Each row is a point. Any point is a mix of the corners, with weights that add up to 1. It lies inside the corners' shape when no weight is negative. Is each point inside? If not, which corners have a negative weight?
In the rows, zero is written as 128.

Corners:
(1): [175 177]
(2): [ 95 143]
(3): [84 96]
Points:
[175 181] -> outside (3)
[ 96 115] -> inside
[ 78 101] -> outside (1)
[103 150] -> outside (3)
[ 97 111] -> inside

Corners:
(1): [ 95 132 230  75  87 141 153 105 170]
(2): [143 146 117 112  50 124 196 102 169]
(3): [135 155  50 155 177 104 169 110 176]
(4): [165  68 119  55 124 133 185  87 184]
(5): [181 115  79 135 111 120 105 214 125]
(6): [145 155  88 143 131  97  33 182  85]
(7): [ 27 125 157 134 115 177 100  97 155]
(8): [115 107  90 152 195 163 140 132  78]
(9): [110  83 146 173 151 134  91 133  92]
(10): [ 92 106 182 170 182 215  92  94 131]
Points:
[147 120 108 128 108 132 131 154 140] -> inside
[ 94 118 163 119 131 151 125 115 142] -> outside (2)
[ 95 121 161 120 112 146 130 112 147] -> inside
[126 125 132 119 119 136 128 123 138] -> inside

Corners:
(1): [131 150 147 174 187 118  81 166 149 127  99 115 145 170 160 143  89 169
 150 131]
(2): [124  61 121 209 139  82 140 166 182 133 106 156 204 136 192 206  90 142
 118 150]
(3): [  7  80 136 184 150 168 114 124 146 123  88 138 162 145 145 144  97 132
 159 170]
(4): [181 139  75  98  89 134 162 135 144 112 137 119 123 126 142 108 134  87
  86  98]
(5): [ 94 139 139 119 150  84 166 145  70  88 157 168 146 110 105 106 183 119
 123 130]
(6): [117 109 154 144 105 152 104 125  83  88 137 223 133 129 112 168 153 139
 166 105]
(7): [170 137  77 131 102 128 186 168 152 126  98 123 149 105 178 140  83 106
 148 137]
(8): [ 69 108 104 160 165 137 113 141  96 142 122 143 117 180  56 136 181 117
 177 157]
(9): [144 102  30 163 108 131 126 172 179 109  99 103 165  83 160 159  94 119
 114 118]
(10): [129 106  82 214 110 147 134 115 151 158  91  79 185 171 198 179  95 161
 125 192]
(11): [143  89 140 192 161 137 179 138 106 137  62  72 160 136 179 177  89 149
 124 158]
(12): [111 124 114 117  70  75 145 134  82 120 166 148  56  91  88 118 152  87
 115 119]
(13): [140 120 143 195 133  80 144 171 151 143  71 116 192 128 132 140  84 135
  91 158]
(14): [124  70 117 186 123 100 160 162 122 154  72  48 176 175 156 127  54 179
 121 143]
(15): [125 134 123  72  78 105 144 147  87  82 137 191  49 136  98 150 213 123
 140 132]
(16): [115 127 116  84 136  98 117  95 120 107 111 195 122  82 103 118 162 127
 150 123]
(17): [125 126  57  74  82  82 154 133  97  65 101 156 127  87 148 121 102  55
 102 123]
(18): [101 106 131 150  71 109 125 102 130  67 187 176  78 129  54 100 191 101
 163 128]
(19): [ 85  99 157 103  99 164  85 115  96  75 176 126 115 112  75 135 188  79
 173 138]
(20): [120 125 101 124 170 166 129 147 123 138 129 147 104 164  77 152 118 170
 156 190]
(21): [114 122 102 144 138 126  82 157  84 115 131 209 106 156 114  74 165 138
 145 171]
Points:
[ 95 107 147 165 164 105 123 151 113 111 107 157 167 138 129 126 122 132
 154 140] -> outside (4, 9, 10, 12, 15, 20)
[127 118 112 132 116 116 140 144 119 114 116 141 123 132 127 140 133 126
 131 139] -> inside
[110 118 131 143 147 116 128 139 108 120 112 136 148 137 129 134 124 129
 129 144] -> outside (7, 9, 15, 18)
[130 118 106 121 106 112 136 126 109 101 142 150 107 115 102 127 168 103
 125 137] -> outside (1, 3, 6, 7, 14)
[122 107 120 167 126 120 128 137 136 129 111 113 147 143 143 144 121 146
 124 155] -> outside (6, 7, 8, 17)

Corners:
(1): [143 147 161 108 173 146 124  75 131  93 146 119  95  84  79 154  76  93
 121  91]
(2): [ 72 150 137 127  98 168 152 181  83 147  73 179  70 145 113  58 163 197
 178 126]
(3): [123 132  79 174 193 110 149  86 196  72  88 116 181  96 138 141  87  74
 153 146]
(4): [178 109 179 150 162 151 111  74 116  87 126  92 165  60  96 127  93  79
 156 138]
(5): [143 145  96 118  80 104 142 103  94  91 145  78 123 112  72 169 156  85
 156 124]
(6): [146 140 108  92 103  98 211  68 156 128 192  98  98  73  90 155 157 109
 150 124]
(7): [144  91 103  79 145  91 148  46 165 131 173  63  82 112 113 210 180 115
  82 144]
(8): [125 154 123 137  95 149  93  91  89  97 107 121 112 116 134  87 102 176
 141 100]
(9): [ 78 191 112 105 109 162 102 140 145 176  87 162 121 141 168  55 138 130
 147 139]
(10): [ 96  90 152 216 204  29 193 158 123  82 196 102 171 133 166 205  88 161
 186 172]
(11): [151  69 119 141 167  97  99 126  94 116 106  93 124  73  87  88  43 138
 118  92]
(12): [161  55 106  72 136 103 170  92 143 100 186  82 146 148 134 143 142 122
  99  99]
(13): [132 179 117 112 135 162 141 124 125 157  86 102  98 125 158 154 126 145
 212 108]
(14): [169 116  76  88 167 106 136  74 107 120 164 123 147 144 139 124 186 129
 164 105]
(15): [117 125 102 132 106 150 115  72 125 162  68 188 145 104 125 116 108  94
 116 111]
(16): [151 171 120 161 122 147 120  94 152 159  71 118  99 124 123  89 140  88
 128  81]
(17): [ 67 139 144  89  89  98 121  93 105 156  67 121 101 149 139  60 117 131
 135  99]
(18): [144 158 178 186 218  72 207 209  65  35 179  74 162  45 182 225  83 141
 218 155]
(19): [ 30 144 134 144 110 134 130 174 122 150  98 171  83 107 186  98 167 147
 230  96]
(20): [107 127 123 212 233 108 210 154 114  53 165 104 125  68 198 164  50  69
 206 195]
(21): [ 68 131 114 143 158 177 170 103 103 161 114  80 134  90 134 120 141 134
 126  78]
Points:
[110 131 126 145 144 124 149 123 119 113 119 128 128 107 130 116 116 124
 160 124] -> outside (7, 13)
[115 131 122 126 140 118 146 105 121 119 132 111 118 103 125 145 127 123
 151 126] -> outside (12, 16)
[128 131 114 125 143 120 139  99 126 121 128 113 129 110 133 134 125 113
 149 116] -> outside (2)
[127 116 118 132 147 112 150  98 129 110 139  95 115 108 118 145 126 117
 150 121] -> outside (9, 15, 18)

Corners:
(1): [ 93 136 178 140 200 175 230 149 131 205 168  98  88 178 175 185 167 112
 196 167]
(2): [138 110 158 171 123 129 100 107 117  83 130 133 191  49 151  70 111 170
 124 135]
(3): [160 146 148 106 152  88 129 149  24 128 156 113 134 113 136  73 145  96
 126 133]
(4): [200 145 118 140 184 163 176  87 166 142 171  91 117 185 176 122 183 168
 141 117]
(5): [209 135  79 199  94 145 105 101  83  91  99 161 116 131  90  93 165 117
 194 117]
(6): [140 124 167 154 142 151  87 163 130 205 128 148 186  68 178 123 134 161
  45 203]
(7): [153  67 135 127 145 147 133 145 114 134 199 147 126 162 167 128 112 136
 157 106]
(8): [133 103 149 125 157 125  41  97 132  37 199 121 156 174 138 145 107 144
 208 113]
(9): [117  75 156 141 121 137  83 120 114  80 126 152 125 123  55 104 102 153
  92 146]
(10): [ 41 173 226  95 129 118 100  84 134 197 169 134 167  63  64 165  74  61
 150 118]
(11): [106 141 186 118 133 167 109 147 152  83 196 120 101 130 159 160 156 110
 116 100]
(12): [102 128 172 147  79 154 114 106 130 113 138 188 190  81 101  91 120 177
 112 194]
(13): [193 167 125 137 104 113 149 157 124  80 109 117 124 129  77 202 167 116
 111 115]
(14): [115 131 166 140 121 134 170 128 105 155 185 132 156 112 214 142  98 113
  28 184]
(15): [147 105 121 134 126 110 113 211 181 108 146 154  79 140  92 180 111   7
  96 122]
(16): [125 147 151 141 116 100 111 153 184 142 174 117  84  91  77 188 131  94
 137 140]
(17): [152  85 158 201  68  69 168 111 109 119 113  95 167 164  74  84 182 194
 142 132]
(18): [ 79 222  97 200 117 161 197 169 121 179 118 149 106  93  60 103  78 125
 139 126]
(19): [201 128 121 154  78 115 141 200  79  66 111  98  76 155  70  57  87  90
 148  95]
(20): [156 147  63 143  90 170 149 130 129  79 104  97  94 112 101  79 175 160
 164 122]
(21): [108 162 124 141 148  45 146 112  90 134 118 124  93 142 181 142  60 110
 194 119]
Points:
[150 151 123 150 114 126 170 147 123 125 138 119  98 148  94 138 152 108
 168 110] -> outside (2, 6, 8, 9, 14)
[163 140 115 158 113 128 168 136 132 121 125 123 113 131  96 134 140 125
 178 105] -> outside (3, 6, 8, 9, 11, 14)
[131 118 163 136 137 136 118 113 131 132 172 127 153 113 146 121 145 130
 131 140] -> outside (9, 13, 18, 19, 21)
[142 143 120 165 113 123 110 108 132 110 125 134 143 100 110 128 123 135
 134 131] -> outside (1, 3, 7, 11, 12, 19)
[133 133 146 146 131 138 131 142 130 144 146 126 129 112 134 133 135 130
 120 152] -> inside

Corners:
(1): [130 118 125 109 126 145 135  91 148 132 129 137 184 130 118 191  91 153
 133 146]
(2): [130 137 125 133  96 109 111 134 116 153 101 190 102 147 117 133 149 148
  78 107]
(3): [131 158 122 122 127 142 119 135 120  99 135  78 125 147 123 134 125 152
 149 112]
(4): [ 69 143 135  86 100 115 169 145 124 143 121  83 147 114 178 115 104 133
 101 144]
(5): [129 167 124 174 138 126 149 151 127  94 145 108 127 142 166 136 149  99
  72 104]
(6): [140 103 144 119 131 161 110 128 122 133 102 119 139 149 104 103 124 147
  91  83]
(7): [120 168 148  50 150  68 106  64 105 133 129 144 100 109  99 118 154 130
 169 107]
(8): [162 136 157  95 143 150 123 102 176 122 152  86 171 149  98 128 149 137
 166 126]
(9): [134 154  98 131 165 113 113  97 121 114 125 107  84  89  97  98 128 133
 118 106]
(10): [138 142 167 150  86 117 122 162 128 144 152 187 107 150 132 117 101 125
  79 136]
(11): [159 118 110 120 134 100  48  93 110 178  94 126  78 144 135 102 139 110
  82  81]
(12): [138 136 170 145 147 160 131 135 123 123 150  97 132  88  85 149 150 115
 115 181]
(13): [147 205 137  49 155 119 129  92 105 140 134 129 157 134 124 144 136 113
 165 128]
(14): [111 157 112 161  93 113 107 172 144 121 111 155 107 153 137 119 129  65
  75 117]
(15): [139 167  99 146 180 151 149  85 103 106 164 108 113 137  91 129 144 139
 137 108]
(16): [158 134 151 133  69 135 131 118 130 138 144 146 161 149 114 127 133  70
 101 157]
(17): [125 105 129   7 104  77 153 121  86 198  88 143 131 138 173  92  77 107
 134 144]
(18): [129 104 100  92 130 169 168 124  98 145 133 159 180 135 180  96 157 124
 114 148]
(19): [119 131  75 120 167 127 152 143  60 148 131  72 172 122 153 124 129 133
  85 110]
(20): [111 152 129 143 154 123 129 133 108 130 109  83 139 111 125  99 122 128
 100 165]
(21): [118 149 159 111 131 136 163 112 122 131 149 144 111 104 156 103 136 139
 175 126]
Points:
[126 142 121 115 141 128 131 118 107 134 125 106 132 122 132 120 128 120
 117 130] -> outside (2, 8, 10)
[130 138 137 106 130 130 136 119 118 137 131 121 140 134 133 123 128 130
 121 126] -> outside (9, 14)
[133 127 129 117 115 142 136 135 124 139 123 122 158 141 144 129 132 117
 106 134] -> outside (7, 9, 10, 15)
[142 136 122 109 123 119 115 113 114 141 119 151 110 142 130 113 126 119
 115 106] -> outside (4, 8, 12, 19, 20)
[131 142 136 115 136 136 155 122 112 144 146 112 155 128 145 127 120 116
 116 156] -> outside (2, 3, 6, 7, 9, 14)
[131 130 114 113 146 132 126 115 103 142 116 131 134 125 129 123 134 130
 107 119] -> outside (3, 4, 8, 10, 16)
[134 124 118  88 108 108 123 112 122 154 121 142 130 145 135 120 116 124
 118 119] -> outside (5, 6, 12, 13, 20, 21)
[129 144 132 107 130 124 129 113 121 133 129 132 128 129 128 119 134 123
 123 127] -> outside (19)
[132 138 129 109 128 124 120 117 117 142 124 124 128 131 127 118 129 124
 117 124] -> outside (5)

Corners:
(1): [147 129 135 174 121 153 113  98 170 127 131 107 135 193 137 119  49 160
 129 177]
(2): [137 171 102 127  83  68 151 227   7 131 103 179 109 144 177 196  76 101
 104 140]
(3): [158  52 118 138 112 174 126 119 161 120  71 139 120 132 188 188 111 143
 149 182]
(4): [135  83 128 191 170 191 106 105 111 208 114 160 132 211 164 122  48 170
 150 170]
(5): [178 169 129 146 148 150 195 183 106  88 176 163 167  95 176 195 137 125
  45 115]
(6): [133 121 139 142 141 147  36 145  41  99  82  59 120  82 124 155 214  19
 112  96]
(7): [137 165 151 117 119  82 173 150 101 120 147 124 130 156 190 143 134  95
  58  39]
(8): [ 82 121 155  95 159 123  61 123  81 100  64  98 157  81 143 113 149  75
  63 158]
(9): [122 109 154 183 109 194 142  93 144 179  92 135  62 149 103 131  69 166
 126 186]
(10): [132 158 147  74 137 128  82  99  83  35  99  43 123 116 117 168 130 103
 121  81]
(11): [132 168 215 122 183  72 123 136  63  88 104 100 152 125 145 150 194  94
  67 126]
(12): [201 194  98 111 192  97 135 205  92 144 120 189 111 116 199 174 167 129
  46  95]
(13): [133 170 103 108 187  84 199 223 129 112 185 134 137  98 178 163 114 115
 119 111]
(14): [180 154 111 105 153  68 167 143  82 107 193  88 125  88 186 114 153  74
  96 139]
(15): [162 117 167 114 120 122 114 134 104 136 102  70 174  63 104 108 142 116
 102  67]
(16): [138 141  67 126  89 175 133 152 130 196  88 182 118 196 153 119  96 199
 158 183]
(17): [125 109  81 195 121 151 115  72 174 190 153 183 113 112  91 165 118 165
 189 191]
(18): [175 104  51 120  94 107 186 152 122 136 112 183 102 137  91 148 101 129
 109 138]
(19): [123 103 166 130 126 112 107 140  95  89  90 111 149  92 151  76 130 119
 173  83]
(20): [101  92 167  70 139 170  42 159 108  70 120  89 127 111 106 129 156 105
 138  98]
(21): [117 112  87 188 120 109 102 123 128 144  83 115  87 203 150 121 119 226
 115 118]
Points:
[155 149 102 130 125 123 149 147 113 123 125 136 125 122 151 161 123 126
  94 130] -> outside (4, 11, 19, 20)
[142 122 133 129 130 139 113 128 101 126 110 123 125 127 134 138 123 114
 114 135] -> outside (13, 21)
[131 121 123 147 129 122 117 136 111 125 103 122 120 143 148 126 122 152
 124 118] -> inside
[142 135 114 136 127 122 127 146 115 135 129 123 118 145 141 126 104 136
 132 119] -> outside (3, 5, 8, 11)
[128 135 116 148 131 121 117 141 106 147 114 142 110 154 139 129 110 131
 122 150] -> outside (3, 5, 10, 15)

Corners:
(1): [182 190  97  81 167 167  62 171 130  73 147 114 184  62 171 198 139 121
 159 137]
(2): [117 145 119 144 185  80 106 136  78 130 152  95 108  72 140 143 165 148
 119  47]
(3): [ 95 190 132 184 115 156  97  60  77 138 163  91  90 146 142  93 202 134
 174 118]
(4): [147 148 160 129  49 193 125  99  86 147 147 108 134 216 164  93 178 152
 114 126]
(5): [137 116 165 171 167  85 153  67 128 107 181 115 124 145 128  92 104  85
 117  99]
(6): [128 147 167 103 151 169 124 152  98 175 149  77 161 144 155 160  66  57
 116 157]
(7): [134  64 183 135 134 166 116  73 111 178 119 129 124 139 141  98 158 162
  99 136]
(8): [134 118 141 108  71 144  86 133 160  69 140 164 143  83 232 142 141  97
 114 146]
(9): [131 133 118 116 196 135 171 140 119  80  77 153 131 156  87  98 140  76
 128 118]
(10): [175 115 107 115 123 190 118 134 125 139 118  79 142 135 163  94  49 191
  87 109]
(11): [188 138  72  83 182 180  75 128 133  74  52  83 179  90 178 170 108 151
  92 157]
(12): [140  86 184 133 151 132  90 131 148 120 120 113 123 156 179  75 166 158
  94 111]
(13): [ 86 110 148 165 100 101 104  75 105 119 179 125 125 184  54  89 161  81
 163 102]
(14): [135 159 103 121 204 123  95 163 129 116  90 132 199 102 128 181 117 213
 108 145]
(15): [146  92 165 178 149  60  93 140 106  95 153 183  96 170 139 143 132  97
 120 106]
(16): [142  62  89 214 156  49 139 145 198  40  94 198 143 153  75 178 238 130
 161 152]
(17): [155 163 154 104  82 117  93  99 174 205 147  87  99 151  58 110 124  78
 149 140]
(18): [192  85 136 110 176  76  52 130 145 134  73  90 164  56 204 107  80 121
 124 115]
(19): [102 164 187 197 124 119 141 144 102 203 166 109 164  99  26 147 176  90
 119 182]
(20): [157 158  38 143 181  96  64 170 140 150 156 150 194  77 146  89 108 144
  58  73]
(21): [119 149 168 165 145 117 105  97 115 189 106  95 118 107  81 136 125  65
 147  52]
Points:
[161 167 129 124 152 127  66 154 136 148 145 100 162  83 168 143  90 116
 105 131] -> outside (2, 4, 7, 9, 13, 16)
[140 127 136 143 152 122 101 127 118 123 126 121 144 116 142 130 136 119
 121 111] -> outside (17)
[138 131 136 145 146 117  98 119 115 143 138 104 137 122 128 127 134 127
 125 105] -> outside (8, 9)
[151 122 132 121 132 135 104 128 132 112 131 121 141 130 147 121 134 118
 116 128] -> outside (3, 14, 21)
